Each point is reached from the start by the listed moves, each made 0, 1 or 2 times, or once backwards (-1), plus a little noise. Say if it took an odd or an even number of moves. Then give how often each move was made.
In the rows, 128 means zero.

Moves:
(1): [147 139 111 112 125 146]
(2): [121 141  86 139 127 127]
(3): [157 140 167 164 129 131]
Start: [ 96 147 147 120 155 136]
Points:
[174 182 208 175 155 164] -> odd (1, 0, 2)
[134 169 112  87 151 169] -> even (2, 0, 0)
[193 195 192 160 150 180] -> even (2, 0, 2)
[ 99 174  33  63 147 166] -> even (2, 1, -1)

Moves:
(1): [154 138 115 115 121 121 132 115 123 128 130 143 123 138]
(2): [119 163 119 136 124 122 147 144 118 116 132 127 130 138]
(3): [118 138 150 121 131 127 121 121 120 137 125 145 127 128]
(4): [137 124 126 164 131 134 133 136 111 134 121 135 127 143]
(5): [128 120 121 129 157 126 130 146 148 134 128 121 125 154]
(6): [137 132 147 125 146 159 127 118 118 129 140 111 133 132]
(7): [125 125 124 135 123 132 150 123 136 132 146 131 125 126]
(8): [137 115 151 107 109 128 129 145 112 137 130 131 126 136]
(9): [134 140 119 130 115 147 122 130 146 113 122 140  99 131]
(10): [118 134 132 133 121 121 118 119 131 157 131 114 115 137]
(11): [129 130 110 133 136 130 108 135 119 119 159 138 126 128]
Start: [122 124 131 132 128 119 131 125 129 119 122 129 123 110]
Points:
[130 196  93  90 141  79 140 154  84  63 154 145 167 115] -> even (1, 2, 0, -1, 0, 0, -1, 0, -1, -1, 1)
[145 205 121 110 141 170 136  81 155 104 107  66  97 128] -> odd (1, 1, -1, -1, 0, 2, -1, -1, 1, 1, -1)
[ 58 202  91 153 167 105 141 171 220 132  87  39  82 172] -> odd (-1, 2, -1, -1, 2, 0, -1, -1, 1, 2, -1)
[122 195   7 224 145  93 213 172 199 119 147 135  64 204] -> odd (1, 2, -1, 1, 2, -1, 2, -1, 1, 1, 0)
[ 76 133 154 187 160  97 235 204 134 184 137  76 133 198] -> even (-1, 2, 0, 1, 2, 0, 2, 1, -1, 1, -1)
[181 204 108 197 113 189 119  62  91 100 154 232  56 132] -> odd (2, 0, 2, 2, -1, 1, 1, -1, 2, 0, 1)

Moves:
(1): [140 140 132 123 130 114 122 129 131 115 127 119 124 129 140 131 116 123
 124 117 137 125 131]
(2): [115 149 135 110 113 117 121 129 126 136 118 119 124 122 127 130 135 119
 143 118 120 131 123]
(3): [135 133 162 126 119 127 142 129 117 132 131 116 146 126 137 137 131 125
 128 137 126 140 139]
(4): [112 136 121 147 120 121 134 124 129 126 121 140 129 125 108 138 122 136
 136 137 139 129 116]
(5): [121 132 132 131 146 141 134 126 130 135 132 130 120 119 141 133 127 128
 123 125 133 132 132]
(6): [145 133 128 137 121 143 126 127 117 128 142 127 112 126 129 133 123 122
 132 127 133 122 120]
(7): [119 126 125 129 125 114 156 129 138 139 130 124 124 125 138 128 114 130
 140 131 125 128 133]
(8): [132 150 141 144 132 131 123 143 153 149 130 123 127 140 117 111 122 132
 122 124 130 122 147]
(9): [119 127 138 121 131 137 124 102 148 122 127 106 107 124 128 134 129 146
 129 125 127 129 129]
(10): [143 126 128 130 132 130 120 114 112 145 120 128 132 122 131 121 129 128
 125 122 127 129 128]
(11): [111 128 126 125 119 116 128 138 128 134 160 129 128 124 126 151 114 122
 115 133 132 130 125]
(12): [144 116 122 119 117 131 137 128 142 127 130 141 114 130 108 131 133 107
 119 134 116 150 122]
(13): [147 136 118 132 126 124 130 118 129 122 142 137 133 116 114 115 119 148
 149 130 121 135 125]
(14): [128 133 121 126 132 127 126 124 133 123 136 122 138 148 129 125 116 119
 133 125 125 130 128]
(15): [117 126 128 135 124 128 122 125 134 133 125 124 138 115 135 125 120 122
 137 114 128 128 130]
(16): [129 136 115 128 109 146 110 154 127 143 113 131 140 140 129 151 141 142
 127 124 118 131 147]
(17): [141 129 125 132 134 121 131 128 141 128 131 125 130 127 129 142 141 121
 130 128 126 120 114]
(18): [135 141 135 133 116 114 134 133 119 122 131 149 117 134 148 128 135 158
 130 115 115 126 113]
(19): [134 104 139 127 139 120 121 131 129 117 125 136 118 137 118 137 127 121
 146 113 138 125 129]
(20): [124 129 131 134 126 140 118 132 133 136 121 128 122 134 146 134 117 126
 148 147 128 119 115]
Start: [116 124 126 152 122 148 118 111 130 127 146 131 115 139 139 128 127 114
 113 115 145 108 119]
Points:
[131  75 172 133 196 134 126  59 249  73 119  99  49 121 122 173 166 105
 136  34 157 127 125] -> odd (1, 0, 0, 0, 2, -1, 0, 0, 2, -1, -1, 1, 0, 0, 1, 0, 2, 0, 2, -1)
[154 182 236 210  72  47 196  80 209  71 142 106  77 133 138 158  87 203
 225  22 160 112 115] -> even (2, 0, 2, 2, -1, 1, 2, 1, 2, -1, -1, 0, 1, 0, 2, 0, 1, 2, 2, -1)
[179 208 133 143  32  62 145 120  95  55 129 136  91 162 115 199 132 137
 214  69 146 119  65] -> even (2, 2, 1, 2, -1, 2, 1, -1, 0, -1, -1, 0, 1, 1, -1, 1, 1, 1, 1, -1)

Moves:
(1): [131 125 129 128 124 130 130 135 131 122 121 132 136 134 138 123 126 132
 137 125 134 125 118 124 127 118]
(2): [133 131 132 121 131 129 129 127 127 136 127 129 126 125 132 133 132 123
 127 124 129 129 124 126 119 125]
(3): [127 139 144 127 140 127 139 133 139 127 133 139 127 132 126 120 123 133
 127 125 145 142 120 137 141 127]
(4): [119 127 128 136 129 123 123 118 132 126 128 131 121 134 130 128 125 142
 119 115 135 131 136 124 119 115]
(5): [133 117 126 133 136 136 119 129 126 128 129 133 137 133 127 130 127 117
 128 131 129 129 128 124 121 123]
(6): [118 125 126 128 125 140 135 134 131 128 128 128 126 117 126 126 126 119
 128 125 133 130 127 136 123 129]
(7): [125 123 123 124 137 126 132 129 126 123 132 123 127 125 138 129 118 133
 135 122 129 124 124 124 127 129]
(8): [127 134 122 132 126 117 124 150 131 118 140 125 130 140 126 134 117 120
 126 132 121 126 124 139 136 127]
(9): [132 135 126 137 125 125 129 126 140 126 125 130 124 125 127 131 128 126
 132 134 122 130 129 123 127 125]
(10): [124 117 132 126 124 120 126 126 136 130 134 130 133 125 135 132 121 132
 119 128 126 125 121 124 127 126]
(11): [129 119 124 125 126 131 131 122 133 124 134 130 131 133 128 120 123 120
 118 124 125 137 118 125 126 133]
(12): [125 124 130 120 133 130 133 124 133 130 123 138 140 137 138 124 121 121
 132 130 119 130 130 131 131 123]
(13): [120 131 130 119 138 137 111 137 115 111 141 112 140 112 133 130 135 128
 137 126 124 118 126 133 131 131]
(14): [124 129 134 131 121 121 133 119 132 135 116 119 131 135 122 128 129 120
 128 129 135 129 130 132 116 125]
(15): [126 124 124 134 133 127 128 126 131 121 133 134 121 139 142 132 131 137
 134 129 124 130 125 136 128 132]
(16): [137 141 116 141 114 120 136 128 112 107 134 129 139 125 124 141 132 129
 116 134 132 121 121 125 125 137]
(17): [134 122 130 134 132 131 142 138 132 123 141 135 127 127 126 130 128 136
 133 130 128 122 121 123 119 119]
(18): [124 138 124 130 130 133 124 125 127 133 126 128 133 132 126 125 129 130
 120 129 134 126 128 129 128 131]
(19): [122 126 123 123 126 129 118 118 123 133 138 120 120 126 126 131 120 127
 145 139 128 127 129 133 131 124]
(20): [126 131 136 143 122 131 125 129 130 136 134 131 124 129 128 121 123 116
 123 124 130 122 132 129 129 119]
(21): [119 130 122 126 124 118 131 130 134 123 129 126 125 125 128 120 129 121
 128 134 141 124 124 131 121 130]
(22): [132 128 128 129 129 126 135 128 120 128 130 123 134 126 138 128 130 135
 121 132 128 142 126 126 132 124]
(23): [130 125 114 133 138 126 126 123 125 130 138 127 132 127 130 131 139 134
 128 123 134 126 132 137 137 127]
(24): [132 127 120 130 139 134 122 124 122 126 118 134 117 117 121 121 134 134
 128 128 121 129 126 142 126 132]
Start: [123 140 127 134 116 114 118 124 121 125 112 142 119 129 146 132 128 130
 137 114 126 141 133 135 123 134]
Points:
[ 88 121  56 167  91 102 122 137  98   7 178 127 148  70 190 124 122 138
 118 113 123 121  74 172  88 102] -> odd (2, 0, -1, 2, -1, 2, 0, 1, 1, 1, 2, 1, 2, 0, 0, 2, 1, -1, 1, 1, 2, 2, 1, 2)
[147 121 113 166 167 118 115 146 104  38 139 168 182 134 225 136 139 162
 158  91 104 116 105 134 119  86] -> even (2, 0, 0, 1, 1, -1, 1, 0, 1, 0, 0, 2, 2, 0, 1, 1, 1, -1, -1, 1, 0, 1, 1, 1)
[ 99 158  84 101 159 106  93  74  53  98  91  95 193 105 220 119 173 184
 174 133 151 114 106 202 149 146] -> odd (2, 0, 0, -1, -1, -1, 1, -1, -1, 1, -1, 2, 2, 2, 1, 1, -1, 2, 1, 0, 1, 2, 2, 2)
[ 83 168 157 144 116 122 135  84 188 185  93 182  38 132 136  86  77  83
 167 127 121 177 160 173 116  91] -> even (-1, 1, 1, 1, -1, 1, 0, 0, 2, -1, 0, 2, -1, 0, 0, -1, 0, 0, 2, 2, 1, 0, -1, 1)
[ 89 194 140 161  82  53 131 144 133  83 162 154 129 182 172 123  62  86
  91 110 205 139  66 172 109 125] -> even (1, 2, 2, 1, 0, 0, 1, 2, -1, 1, 1, 0, 0, 1, 1, 2, -1, 1, 1, 2, 2, 0, -1, 0)
[133 171  50 161 171  97 110  93 108  54 115 182 194 181 202 136 127 172
 129  96 184 143 115 127 137 110] -> even (2, 0, 1, 2, 2, -1, 2, 0, 1, -1, 0, 2, 0, -1, 0, 2, -1, 2, 0, -1, 1, 0, 2, 0)

Moves:
(1): [127 125 123 133 129 126 122 124 123 128 122 129 129 125 117 140 142 123
 140 131 136 138 144 117 155 127 103]
(2): [126 117 136 134 118 120 125 123 126 122 128 117 127 133 136 126 129 126
 123 126 124 131 138 128 137 115 136]
(3): [144 130 139 131 127 120 132 126 129 133 128 125 126 119 129 126 135 131
 131 119 139 134 122 134 125 129 132]
(4): [121 127 136 125 132 120 135 133 132 126 136 123 129 127 118 133 126 137
 131 134 124 127 128 139 140 134 133]
(5): [133 130 131 136 131 132 125 125 128 130 125 131 126 129 140 127 121 128
 126 127 119 128 128 113 121 137 121]
(6): [135 135 116 117 127 131 136 134 132 136 144 125 135 113 135 140 150 125
 111 141 125 133 129 130 122 114 114]
(7): [129 142 141 127 129 123 124 123 117 133 133 123 127 141 126 129 139 134
 132 131 141 126 116 124 126 135 133]
(8): [128 126 132 134 129 130 131 138 126 138 117 126 129 135 131 136 125 150
 128 129 127 124 127 130 134 126 123]
(9): [138 125 128 136 123 125 126 130 130 136 132 133 131 128 121 132 128 122
 118 136 129 126 131 124 123 121 123]
(10): [132 123 132 131 133 128 124 109 130 143 116 127 134 123 133 132 132 143
 121 129 119 129 134 118 128 131 141]
(11): [134 131 140 124 115 134 126 121 130 132 126 124 127 125 121 132 123 133
 137 133 118 128 116 121 135 130 134]
(12): [127 135 122 126 124 132 125 135 129 133 124 127 128 128 137 124 130 125
 129 138 124 129 129 139 126 128 134]
(13): [133 129 116 145 131 126 132 108 129 130 128 132 141 135 130 121 125 128
 126 116 118 127 124 140 113 116 128]
(14): [122 133 133 124 128 137 139 127 119 117 133 147 140 129 133 133 130 134
 129 133 131 128 115 131 132 130 126]
(15): [131 128 125 132 130 120 117 129 115 129 124 121 138 121 126 138 124 124
 135 131 133 127 120 134 120 126 126]
(16): [130 125 128 133 130 126 123 122 135 117 128 131 124 128 133 127 135 133
 132 127 131 117 124 127 131 128 121]
(17): [119 142 130 123 114 128 137 133 127 121 117 121 130 119 132 118 136 131
 116 124 127 112 121 126 138 120 130]
(18): [127 121 125 121 130 130 141 120 115 131 127 113 128 128 136 124 120 120
 114 143 128 130 124 129 133 128 126]
(19): [131 122 131 123 131 131 134 129 129 126 122 127 142 130 133 120 123 128
 139 132 131 135 131 133 116 126 122]
(20): [120 132 130 138 125 128 132 132 128 131 102 119 131 122 120 143 127 122
 123 132 122 133 105 131 121 130 116]
(21): [135 119 124 118 128 129 130 135 127 115 132 134 134 126 127 123 136 129
 125 127 124 133 118 132 133 135 124]
(22): [125 122 132 131 125 143 125 130 126 125 131 129 137 122 122 133 129 121
 129 130 134 126 117 144 126 127 124]
(23): [127 123 127 132 133 131 130 135 127 126 126 121 123 116 122 126 134 126
 143 132 124 133 126 127 123 127 130]
(24): [145 129 123 134 127 138 118 143 131 111 133 119 138 132 131 125 121 135
 116 132 133 129 145 123 136 133 145]
Start: [130 119 124 132 126 122 139 135 142 127 131 128 147 128 134 132 135 131
 127 127 108 130 123 139 133 132 133]
Points:
[144 105 154 192 145 112 161 166 100 153  46 101 133 124 162 191 140 125
 162 151 140 198 129  95 149 142  28] -> even (2, 1, 2, -1, 2, 0, 0, 2, 0, -1, -1, 0, -1, 1, 0, 0, -1, 1, 1, 2, -1, -1, 1, 0)
[244 104  87 146 164 137 168 155 139 145 190 144 249 102 129 127 193 112
 101 150 137 196 104 205  31 106  96] -> even (0, -1, 2, 0, 0, 2, 1, 0, 2, 0, -1, 0, 2, 0, 0, -1, -1, 0, 2, 0, 2, 1, 1, 1)
[192 144  95 113 118 178  92 216 146 130 213 115 183 109 132 164 155 110
 134 241 147 135 155 149 107 124 125] -> even (0, -1, -1, 0, 0, 2, 1, 0, 2, -1, 1, 2, -1, 0, 1, 1, -1, 0, 1, -1, -1, 1, 1, 2)
[134  61 158 146 139 132 141 109 153 103  70 129 188 169 126 148 120 210
 162 155  76 163 151 116 197 156 150] -> even (1, 1, -1, 1, -1, -1, 0, 1, 0, 2, 1, 0, 0, 1, -1, 1, -1, 0, 2, 1, 1, -1, 0, 1)
[158 150 161 137  78 149 171  65  91 219 105  24 205 115 229 115 139 112
 103 167  77 139  36 195  34  61 138] -> odd (-1, 2, 1, -1, 2, 2, 2, 1, -1, 0, 2, 2, 2, -1, 1, -1, 1, 2, 2, 0, -1, 2, 0, -1)
[209  95  90 200 151 183 138 129 175  85 144 162 206  56 170 157 193 124
 139 105  88 165  64 181  52 114  77] -> odd (0, 0, 2, -1, 2, 2, -1, 0, -1, 0, 0, 0, 2, 1, 0, 2, -1, -1, 0, 1, 1, 2, 2, 1)
